Rows are points. To make a cloud, some directions were put in groups of two or more. Within a group, all points are equally far from the middle, so they leave a hole (a ring in 2 directions, a hollow ball in 3). The other directions are filled evenly. Then the cloud was stretched, turned, moved and blurred a little. Count the holes, and give their numbers of directions, smallest first.

Cloud:
[[ 6.1  2.8  0.1]
 [-5.8 -0.8 -2.5]
 [-1.0 -3.0 -8.4]
 [-4.4 -3.5 -5.3]
 [-5.2 -2.7 -3.2]
 [-3.7 -5.5 -1.5]
 [ 1.1 -1.2 -8.9]
 [ 5.1  3.6  2.3]
 [ 0.6 -6.7 -0.3]
 [ 0.1  0.3 -9.0]
 [-1.3  6.5 -4.6]
 [-4.6  1.6  2.2]
 [ 4.2  5.3 -4.6]
 [ 5.0  1.1  3.4]
 [-5.7  1.7 -0.6]
 [-5.4 -0.1 -4.7]
 [ 2.4 -6.7 -3.2]
 [-1.6 -4.4  3.0]
 [ 2.9  5.7  2.6]
 [ 1.0  7.6 -0.2]]
Holes: 1 (3)

Cloud, 26 rows:
[[-4.7 -3.1 -7.5 -3.8]
 [-8.9 -1.4 -6.1 -0.8]
 [ 3.2 -2.9  2.6 -2.1]
 [-7.7  4.0 -3.9  2.3]
 [-7.8 -3.2 -4.4  3.3]
 [-3.9  2.4  5.1  1.3]
 [-1.7  5.2 -3.5 -0.9]
 [-3.0  5.6 -3.2  0.0]
 [-6.5 -2.8 -7.1 -3.7]
 [ 0.6 -1.4  0.7 -7.1]
 [-5.5  0.5 -1.8  7.0]
 [-9.0  2.4  0.8 -2.6]
 [ 0.0  2.2 -4.2 -5.3]
 [-3.0  1.4 -1.7  7.2]
 [-9.4  0.0 -5.4  0.6]
 [-1.1 -3.6 -7.2 -1.8]
 [ 1.2  2.3  2.2 -3.9]
 [-6.1  4.5 -3.9  3.0]
 [ 2.8 -0.3  3.6 -1.1]
 [-4.2  6.0 -0.3 -1.1]
 [-3.1  5.2  1.9 -1.5]
 [-0.3 -1.2 -0.7 -7.9]
 [-7.0 -2.5  3.8 -0.9]
 [-3.8  1.6  5.3  2.3]
 [-4.7 -0.1 -0.4  7.3]
 [-7.9 -1.7  1.0 -5.3]]
Holes: 2 (2, 2)

Cloud:
[[ 3.6  6.0 -0.1 -5.2]
 [ 6.9 -5.4  2.3  5.6]
 [-1.2  0.3  1.8  5.7]
 [ 8.5  3.5  3.2  0.9]
 [-0.7 -3.9 -3.3  2.4]
 [-0.3  0.2 -7.2  1.2]
 [ 8.7  1.1 -3.9  3.8]
 [-2.8  0.2 -1.6  2.8]
 [ 6.9  5.4 -2.3 -2.8]
 [ 3.8  7.3 -1.5  2.2]
 [ 1.0 -2.1 -0.2  7.9]
 [-2.3 -2.4 -1.2  2.2]
 [-1.1  4.7  2.7  0.0]
 [-1.6 -3.9  0.3 -1.2]
 [ 6.1  5.6 -2.4  4.5]
 [ 8.5 -4.8 -0.5  2.2]
 [ 0.7 -4.0 -4.6  3.4]
 [ 3.0 -7.0  2.9  2.1]
 [ 3.9 -3.3  3.5 -6.0]
 [ 6.5 -3.3  7.4 -0.1]
 [ 2.7 -0.6  7.5  3.9]
 [ 6.8 -0.9  7.7 -0.2]
 [ 7.7  4.2 -2.6 -2.9]
 [ 5.8 -3.9 -4.5 -1.9]
 [ 0.9 -1.5 -0.7  8.1]
 [-1.2  1.1 -1.8 -5.7]
 [ 4.2  2.6 -4.0 -6.4]
 [ 3.2  3.0 -1.7 -7.4]
 [ 6.7  5.6  2.6 -0.7]
 [ 4.0 -7.2  0.9  3.0]
 [ 2.5 -1.5  4.1 -6.5]]
Holes: 1 (4)

Cloud:
[[  8.1  -0.1   6.2  -3.9   5.3  -0.7]
 [  3.2  -1.2  -0.4  -1.6  -6.1   8.6]
 [  3.4  -3.1   1.5  -2.6  -8.8   6.5]
 [ -0.8  -1.3  -1.6  -7.9   3.1   1.4]
 [  2.6  -6.9  -1.4   7.0   2.1   0.3]
 [  3.1  -1.6   2.6  -7.1   2.1   5.7]
 [ -4.4   3.9   8.3  -3.7   1.7   0.9]
 [  4.3   1.6  -4.0  -1.7   2.0   7.6]
 [  1.8   3.0  -1.5   5.1  -0.8  -3.4]
 [  2.2  -5.0   4.7  -1.1   1.7  -6.6]
 [ -0.1  -3.5   5.9  -0.1  -9.3   0.6]
 [  5.3   5.2  -2.4   2.7   1.5  -2.0]
 [ -3.6  -2.8   3.1   1.7  -3.7   8.8]
 [ -1.0   0.9   9.3  -0.9  -0.2  -3.0]
 [ 10.7  -4.1  -0.5   4.0   4.4  -2.3]
 [ -4.8   6.6   0.2   0.2   2.9  -2.8]
 [ -1.6   6.5   0.7  -2.1   0.0  -4.0]
 [ -4.1   5.2  -5.7  -2.7  -0.8   3.4]
 [ -4.9  -3.5   3.4  -5.4   1.4   3.6]
 [  4.0  -7.7  -1.9   5.7   2.2   1.6]
 [  3.9   6.2   3.2   0.4   0.4   3.3]
 [  7.9  -0.6   5.4  -5.4   2.5  -4.5]
 [  5.9   0.5   6.4  -1.5  -6.5  -1.9]
 [ -5.7  -5.7  -0.8   0.2  -1.6  -0.6]
 [ -1.9  -0.1  -1.6  -6.6  -6.8   3.3]
 [  2.1   2.2   1.3  -8.6   4.7  -1.1]
 [ -1.4  -4.3  -1.9   6.3   0.4  -2.7]
 [  0.2  -5.4  -5.4   2.4   4.4   4.2]
 [  4.9   0.5   2.5  -6.1   3.5   5.6]
 [ -2.4  -5.0  -5.0  -2.1   3.1   1.0]
 [  1.4  -3.5   4.2  -1.1 -10.5   2.2]
 [  1.4  -0.3  -7.1  -2.1   6.2   3.5]
 [  2.4   1.1   8.6   0.9  -4.0  -0.8]
 [ -0.5  -5.5   7.1   0.2  -3.0  -3.1]
 [ -0.8  -7.7   2.4  -0.7  -1.4  -3.3]
 [ -0.6   5.5  -1.6  -7.6   0.3   0.2]
 [  3.4   0.1   6.4  -5.8   6.1  -1.7]
 [ -1.1   2.7  -0.7   2.6  10.2  -1.9]
 [  1.8  -1.1   0.7  -1.9  -7.0   8.6]
 [ -2.5   3.7   7.6  -2.5  -0.8  -2.9]
 [ -1.8   2.5   8.3  -1.6  -1.5  -3.3]
 [ -4.7  -1.4  -0.7  -3.1  -8.4   2.2]
 [  5.5   4.3  -1.0  -2.4   3.1   5.7]
 [ -3.3  -5.1  -3.4   5.4   0.1   0.5]
 [  0.9   1.3   9.0   0.0   4.7   0.8]
 [ -1.9   6.1   5.8  -4.7  -1.9  -1.4]
 [  6.8  -1.2  -0.2   5.4  -5.2   0.8]
 [  5.3  -3.7   4.4  -3.2   3.0  -7.0]]
Holes: 3 (2, 2, 2)
